Each row of a before or after table is a point. One or more steps were done to the points. Then noise was added and the rows were shuffled. The steps act on how far a point lies along the listed directions, d1 being the first. Name the steps. A step turns or swaps two directions, mirrors them in a line or flattens them onto one, adds a multiple of one to another, or multiplies one. Angles are multiples of 10 degrees, from the lower direction toward the higher: turns from -170 to 170, lines from 10 to 170 but not 90. Use the fewest steps. Two steps may share a direction if one is a turn and the other turns, adds or multiplies; they go together, in the order done. Otherwise the lowest direction goes first.
In the rows, zero is written as 128.

Directions:
(1): [122  89]
(2): [167 122]
Before, 10 rows:
[[149 114]
 [181 132]
 [150 127]
 [179 105]
 [ 96 121]
 [154  96]
 [ 69 136]
 [115 148]
 [105 153]
 [103 134]]
After, 10 rows:
[[105 136]
 [104 117]
 [ 77  97]
 [145 141]
 [108 102]
 [182 143]
 [168 120]
 [153 131]
 [ 94 133]
 [166 166]]
Steps: turn d1 and d2 by 40 degrees

Directions:
(1): [152 168 115]
(2): [100 132  88]
(3): [ 96 155 153]
Before (14 x 3):
[[133  81  99]
 [138 133  71]
 [113  89 121]
 [174 123 107]
 [144 114 125]
 [111 150 175]
 [158 154  88]
 [151 148 105]
 [ 92 137 128]
 [160 150 104]
 [180 131 151]
 [131 141 107]
 [143 103  95]
 [195 129 151]]
After, 14 rows:
[[ 85 111 134]
 [112 117 147]
 [ 77 125 141]
 [151  98 165]
 [126  81 103]
 [127 153 104]
 [100  89 104]
 [177 157 132]
 [113  86 149]
 [136  82 122]
 [128  91 115]
 [154  79 179]
 [122 109 113]
 [ 96 147 141]]
Steps: turn d1 and d3 by -110 degrees

Directions:
(1): [ 88 163  92 129 120 151]
(2): [142 157 111 126 105  75]
(3): [165 175 142 140 147 150]
(4): [137 120  89 117 181 116]
Before:
[[170 139 137 127 164 142]
 [155  94  94 132 160  36]
 [167 150 144 148 140 141]
 [114 118 143 118 129 159]
 [167 162 139 142 113 105]
 [189 124 121 120 129  68]
 [107 133 104 140 187 175]
 [153 124 160 130 173 137]
 [126 133 133 133 172 174]
 [ 91  84  99  88 141 113]]
After, 10 rows:
[[152 161 128 136  99  96]
 [163 171 109 160 194 135]
 [128 128 109 135 102  86]
 [171 171 111 131 133 118]
 [128 121 124 111 182 179]
 [ 92  81  87 126 159 108]
 [125 122  98 108 118  89]
 [ 91  91 106 110 132  98]
 [105 100 140 116 118 139]
 [101 110 116 118 132  96]]
Steps: flatten d1 and d4 onto the line at 80 degrees; mirror d2 and d3 in the line at 30 degrees

Directions:
(1): [140 192 135 109 101 145 152 117]
(2): [ 98 124 126 139 139 168 167 173]
(3): [164 104  95  80 112 130 138 154]
(4): [140 119 184 132  99  99 135 163]
Before:
[[138 116 107 127 152 116 122 108]
 [147 118 136 110 121 129 141 134]
 [161 156  94  72 123 149 147 112]
 [138 160 114 116 104 121 121  83]
 [ 99 121 199 159 120  86 102 113]
 [104 159 203 165 113 121 137 112]
 [113 118 174 160 126  99 107 113]
 [120 133 115 129 139 143 122 106]
 [160 163 110  73  84 118 138 129]]
After (9 x 8):
[[105 110 101 134 132 159 156 150]
 [125 123 104 115 134 147 131 111]
 [140  72  74  85 154 155 144 156]
 [143 146 101 111 139 144 149 124]
 [114  80 102 110 132 136 147 187]
 [ 97 168 191 166 119 127 138 115]
 [139 109 139 120 126 127 141 135]
 [ 75 179 219 172 114 118 133 115]
 [ 75 128 211 203 138 119 120 117]]
Steps: turn d1 and d2 by 150 degrees; add -0.7 times d4 to d3

Directions:
(1): [105 170 119 149  87 167 128 107 167 113 107]
(2): [126 160 143 127 135 150 165 114  62  97 126]
(3): [109  81 104 129  86 144 117 109  88 154 101]
(4): [ 95 143 125  87 139 162 145 131 133 179 166]
(5): [132 131 179 117 118 149  61 116 115 120 150]
(6): [153 135 139  97 125 100 141  54 140 145 118]
Before (9 x 11):
[[147 164 113 132 147 114 163 101 115 119 138]
 [133 109 178 120  82 160  60  87  92 106 131]
 [117 142 115 152 138 118 159 162 121  71 132]
 [147 165 144 140 124 103 154 103 161 107 109]
 [169 167 151 129 130 131 109  93 101  98 134]
 [124 133 127  91 155 119 163 116 159 164 171]
 [167  96 123 127 171  67 135 138 144 143 127]
 [130 152 120 142 155 124 152 159 142  83 107]
 [121 121 125 113 119 147 174  81  90 146  99]]
After, 9 rows:
[[147 130 185  86 132 139 108  83  98 123 159]
 [134 179 121 150 153 139 164 133  81  94 144]
 [122 141 150 124 165 126 157 180 126 131 159]
 [159  93 111 173 144  76  99 170 184 117 106]
 [100 111 113 128 126 138 162 150  57 104 134]
 [142 185 160 114 152 144 197  79  95 103 118]
 [150 172 153 119 163 149 134 139  59  97 167]
 [108 114 111 120 146 144 150 172  80 118 119]
 [117 151 115 163 112 134 127 146 198  98 127]]
Steps: swap d1 and d4; multiply d2 by 2; turn d3 and d6 by 80 degrees; multiply d5 by 0.7

Directions:
(1): [167  98 130 140 149 132 104 192 145 167 133 125]
(2): [142 100  99 104 127 142 191 144  99 125 113  87]
(3): [101 120  83 176 148 104  99 139  87 108 126 112]
Before, 11 rows:
[[ 98 165 138 112 101 126 130  72 107 109 123 166]
 [119 194 210 103 106 125  78  67 193 137 155 197]
 [129 121 109  78 121 132 193 124 101 118 113  76]
 [128 131 123 126 120 117 149 103 120 116 130 123]
 [138 122 144 131 129 155 116 143 136 151 125 122]
 [143 108 110 117 129 139 156 166 141 147 120 105]
 [137 130 126 130 146 121  88 139 135 136 147 129]
 [141 135 148  92 120 157 170 124 152 128 134 138]
 [152 126 162 121 119 125 130 141 146 155 140 131]
 [172 119 158 100 134 145 129 165 161 167 126 147]
 [ 97 140  91 145 129 119 145 113  98 110 113 113]]
After (11 x 12):
[[113 142 149 127 112 152 126 102 126 128 123 127]
 [147 134 162 131 146 116  62 168 166 168 142 138]
 [107 153 142 137 118 123  98 115 162 132 132 152]
 [128 117  99 161 147 120 107 170 119 143 122 122]
 [146 133 158 103 127 153 140 137 165 141 142 151]
 [166 112 131  38 108 162 246 120 113 134 115  83]
 [113 139 111 112 131 122 134  98 108 109 137 113]
 [149 113 127 138 133 119 124 144 134 141 135 127]
 [128 145 158 110 107 124 149 102 135 128 138 133]
 [164  97 109 105 128 146 160 179 103 160 113 123]
 [126 163 160  94 108 135 142  78 147 120 120 166]]
Steps: turn d1 and d2 by -150 degrees

Directions:
(1): [ 95  97 134 129  47 127 124 124 149 101 125 116 119 171 138  82 124 131]
(2): [154 161 168 101 125 103 127 154  92 123 127 108  73 116 121  81 165 112]
(3): [113 134  93 126 133 105 173 152 185 132 114 149  66 136 133 153 132  95]
(4): [123 145 106 215 124 106 138  93 101 126 117 105  98 117  96 116 107 136]
(5): [184  92  95 118 118 103  99 120 166 168 114 123 128  86 129  86 112 132]
(6): [113 104 178 109 124 101 166 107 109 146  78 167 117 110 136 134  97 169]
Before (13 x 18):
[[145 130  87 166 122 110 121 118 140 124 139 101 108 105 106  97 121 122]
 [ 97 135 159 158 157 112 155 111  96 132  94 158 108 122 112 151 105 142]
 [114 142 155 146 133 126 140 102  75 131 117 142 145 115 119 132 101 150]
 [122 160 166 177 161 116 135 102  67 128 122 122 144 120 104 137 130 147]
 [155 144 119 137 143 121 121 106 123 143 126 113 123 101 123 110 117 141]
 [135 100  91 151  92 127 119 121 163 125 122 108 132 133 122 110 111 136]
 [115 138 141 187 125 127 147  95  87 134 108 145 129 109 100 156  84 157]
 [ 76 140 143 198 145 139 173  86  89 120 110 155 120 137 114 169 101 161]
 [165 110  89 167 115 138 103 117 130 131 136 100 144 111 105 111 113 137]
 [115 179 160 187 184 111 175 104  73 137 118 149 102  97  99 179 113 154]
 [159 112  81 136 124 153 101 145 172 117 155 107 168 124 121 118 142 116]
 [ 89 136 166 160 125 119 162 107  92 112 128 132 103 140 115 142 107 134]
 [127 117 133 157 143 112 157 116 126 146 107 141 118  98 137 152  79 133]]
After:
[[145 173 212 106 163 102 127 143  52 126 124 125 120 115 117 110 168 133]
 [174 216 246  15 203 110 152 200  53 132 140 146  59  96 130 124 208 108]
 [146 148 180  72 151 143 132 156  94 141 123 160 141 104 127 155 134 133]
 [124  92 138 105 114 103 150 114 142 138  97 148 123 101 133 118 102 157]
 [120  68  86 143 104 139 135 102 179 143 101 148 166 132 137 156  85 162]
 [161 138 155  58 169 126 134 177 130 146 136 135 120  97 164 144 137 102]
 [114 148 186  60 181 159 151 151 106 126 135 175 139 132 152 176 157 137]
 [ 92 114 171  87 127 148 144 143 132 114 152 143 145 156 141 160 126 123]
 [133 158 160 110 140 135 117 135  79 124 142 135 144 116 127 120 138 124]
 [162  98 131 150 117 115 139 105 110 150  91 134 135  89 112 123  88 173]
 [123 151 180  58 172 140 121 178 112 124 132 154 118 137 139 136 172 103]
 [164 145 150  98 140 111 124 121 108 140 117 117 101  92 130  95 127 147]
 [152 116 102 197 138 111 143 100 126 131 104 123 129  89  99 118 103 157]]
Steps: multiply d1 by 2.5; turn d1 and d2 by -60 degrees; turn d4 and d6 by 120 degrees; add -1 times d3 to d4

Directions:
(1): [156 160 160 152 155 125 125 135 138 142 134 175 126 187 124  96 102 180
  97 134]
(2): [119 143 140 114  86 112 181  67 117 135 146 120  70 131 152 124  89 136
 126 107]
Before:
[[113 108 116 113 107 126 142 110 123 114 133 104 122  97 136 143 134 101
  149 121]
 [134 132 116 125 135 129 125 150 130 126 133 133 144 118 121 128 134 121
  136 132]
 [118 118 127 122 115 125 124 131 128 116 120 100 131 113 130 133 132 113
  139 123]
 [156 153 150 159 162 134  99 177 127 130 124 164 165 163 114 105 145 153
  112 151]
 [127 115 110 120 131 136 113 136 136 118 118 113 155 101 126 139 147 105
  143 128]
 [130 131 131 116 108 117 157 113 118 118 137 118 118 124 141 134 123 120
  132 113]
 [129 125 131 135 118 130 130 124 122 137 138 121 124 142 145 140 129 129
  124 117]
 [124 109 118 119 119 136 141 137 118 118 129 111 130 118 120 140 123 110
  133 126]
 [113 116 120 113 105 129 130 130 121 128 121  94 122 104 119 146 136  91
  156 119]
 [136 142 143 143 144 122 117 144 127 134 116 154 129 143 127 115 126 148
  122 124]
 [107 116 116 100  76 136 141  94 106 122 129  82 101  75 138 156 133  83
  153 116]
 [153 147 143 155 147 121 116 142 126 124 123 161 138 164 111 116 116 160
  121 133]
 [133 141 121 125 133 135 120 134 129 136 129 141 147 131 126 138 133 132
  127 128]
 [136 145 133 130 131 138 142 115 139 128 135 142 118 148 124 109 114 157
  123 121]]
After, 14 rows:
[[135 129 136 144 150 127 103 159 127 128 111 146 145 130 121 122 143 135
  130 127]
 [156 120 123 166 202 154  36 249 135 116 100 155 237 136  86 122 203 125
  127 173]
 [139 126 115 132 153 136 101 174 134 123 126 138 171 118 108 130 147 120
  135 141]
 [126 143 131 117 111 132 164  91 132 127 141 128  99 135 134 115 106 150
  129 112]
 [127 143 138 109  84 106 192  72 110 122 150 116  78 131 156 128  94 127
  129 101]
 [133 136 118 126 146 139 104 153 133 134 125 142 164 128 121 141 143 127
  127 135]
 [127 130 133 131 110 126 143 109 120 138 139 118 110 142 153 139 120 129
  124 111]
 [145 131 126 151 154 127  99 163 126 116 113 145 160 141 101 130 139 140
  134 139]
 [118 124 132 116 100 117 158  88 120 120 145 117 100 118 142 132 112 121
  138 117]
 [142 113 109 133 162 144  80 175 145 117 109 128 190 114 109 136 163 112
  138 141]
 [117 144 144  99  54 122 187  45 102 134 145  98  52 110 154 133  87 117
  136 102]
 [124 126 136 128 121 127 122 133 132 118 121 108 134 125 129 127 126 121
  133 125]
 [130 113 124 122 123 136 140 135 117 118 131 118 128 129 119 133 119 118
  127 128]
 [123 128 133 120 108 129 133 126 121 132 123 108 116 125 119 133 125 109
  144 118]]
Steps: multiply d1 by 0.4; multiply d2 by 3
